Rows are points. Examples show where two turns around zero, p and q, send a point. Where does a point land after both, in the order given? Backwards means that the second turn is done in reverse. Each puzzle has new turns, and all numbers are rounded.

Turn p:
[-24 -29] => [-37   6]
[ 4 38] => [35 16]
[20 -9] => [  2 -22]
Turn q:
[33 38] => [ 48 -13]
[-14 -28] => [-31   1]
[-29  -8] => [-20  23]
[10 -1] => [ 3 -9]
Where do these land?
p, then q backwards: [-60   0] => [-60  -5]
p, then q: [22 13] => [ -2 -25]
q, then p: [ 27 -18] => [-30 -12]
q, then p: [-2  8] => [ 8 -3]
q, then p: [12 -3] => [-9 -8]

Turn p:
[ 28  20  38 -31] => [ 50 -25  -8 -20]
[ -3 -22 -32  -5] => [-26   0 -21  21]
[-15  44  12  16] => [  3  18  21 -42]
[-30 -21  -2  19] => [-28   0  26  15]
[32 25 34 -5] => [ 50   1   2 -17]
[-21 -19 -34 -13] => [-40 -10 -18  11]
[  9 -26 -16  19] => [-9 15 -3 32]
Turn q:
[ 41   2 -40  22] => [23 39 40  9]
[  9  32  -9 -35] => [-37  -9  29   9]
[ -3  31  18 -36] => [-40 -26   6  16]
[ -3  24 -17   2] => [-20  20   8   2]
[-25 -29   8   0] => [ 12 -14 -22 -26]
[ -2 -34   9  18] => [ 34  -4 -17 -10]
[-17 -26  32  28] => [ 28  -7 -44   0]
Where do these land?
q, then p: [-13 -15  41 -17] => [-23  -1 -13  41]
q, then p: [ 33   0 -34  -8] => [ 37 -11  25 -13]
p, then q: [ -2  45 -20  -6] => [-36 -13  28 -14]
p, then q backwards: [-31 -32 -19  15] => [  7  46   3 -20]
q, then p: [13  1 33 16] => [-4 33 -2 20]

Turn p:
[  6  -8  -4   3 -11   3  18  -1] => [ 10   5 -12  -4   2  16  -4  -5]
[  8  -4  -2   7  -4   6 -14  -8] => [-17  -1  -4  -3  -6   6   3   7]
[  6 -10   5  19  -5 -35  15   1] => [29 10 -4 11 -9 12  7 25]
[-29 -15   4 -10  -4   5  -9 -11] => [ -2  -4 -19  -8 -14 -27  -7  -5]
[10 76  7  3  2  8  5  1] => [-16  26  42  32  13   6  26 -38]
[ -2  10 -13  -8  -3   1  -9  13] => [-5 -1  3 -5 18 -8 11 -2]
[-10 -17   5  11   8   6   1   9] => [ 10 -18  -1 -12 -13   0   0   2]
[ 10 -15  12 -16   2   3  -7   5] => [ -4   2   6 -16   2  -3 -20  10]
[  1 -19 -13 -10  17   1   1  -8] => [ -2 -19 -12   4   7  -2 -19   8]
Turn q:
[ 11 -16   9  -3  -2 -26 -18  13] => [  5   7   4 -23   7 -20  -3  24]
[ 28  -2  17   3 -10  -6 -13  15] => [ 27   4  -6  -5   4 -15 -15  19]
[-13  12  10   1  15   7   6 -17] => [-11   5  15  13 -12  16  -6  -7]
[  9  -2  12 -15 -16 -16   3  11] => [  7   8  -6 -16  -4 -23 -13  -3]
[-14  21  -9   0  10  11  -3   5] => [-12  -9  -2   4   9  22 -11  -8]
[  3 -16  14  -5 -17   3 -17  10] => [  7  -8 -13 -11 -14 -13  -4  20]
[-16  16 -18  15   0   8   9 -23] => [-14  11  -7  17   1  26  14 -15]
[-22   8  -9  24  11  20  23   0] => [  3 -10   7   5  -5  36  15 -22]
[ 14 -21 -26 -20   9  -1   9 -15] => [-13  -7   7  16  14 -29  23  -7]
Where do these land?
q, then p: [21 -2 -3  8 -1  8  0 24] => [ -5 -11   7  -1  10  16 -15  20]
q, then p: [ 18  -2  -9  -9 -13 -10  -6  14] => [ 3 -8  5 14 19 -5 -3 18]
q, then p: [ 16   2   7  14 -14   6  17   2] => [-11  10   0   9   7  25  -1   6]
q, then p: [-28 -13 -21 -23  22  12  -2  11] => [ 19 -15 -22 -11 -22 -23 -22  -1]
q, then p: [ 7 -9  9 -2  4  1  7  2] => [ 3 11  4 -2 -4  5 -4  9]
p, then q backwards: [-37  20   2   1  27 -19 -16 -19] => [ 26 -25   3 -30  -1  21   8 -27]
q, then p: [ -5   0  16  21 -18   2 -12 -10] => [ -5   9   0 -14  19  12  17 -14]
q, then p: [  2 -15 -10 -14  22   9  -2 -12] => [ 24  -5   0  -2 -24  -3   1   6]
p, then q: [ 17  22  13  -6 -16   9   5 -15] => [-11   8  -8  15 -10  27 -16  -4]
p, then q: [  2   3  -4  32 -25  -5   8 -10] => [ 12  -6 -20  15   3   8   7 -30]
q, then p: [-11  -6  -1 -23  11 -13   1  12] => [  5   4  -2   0  -6 -28 -14   8]
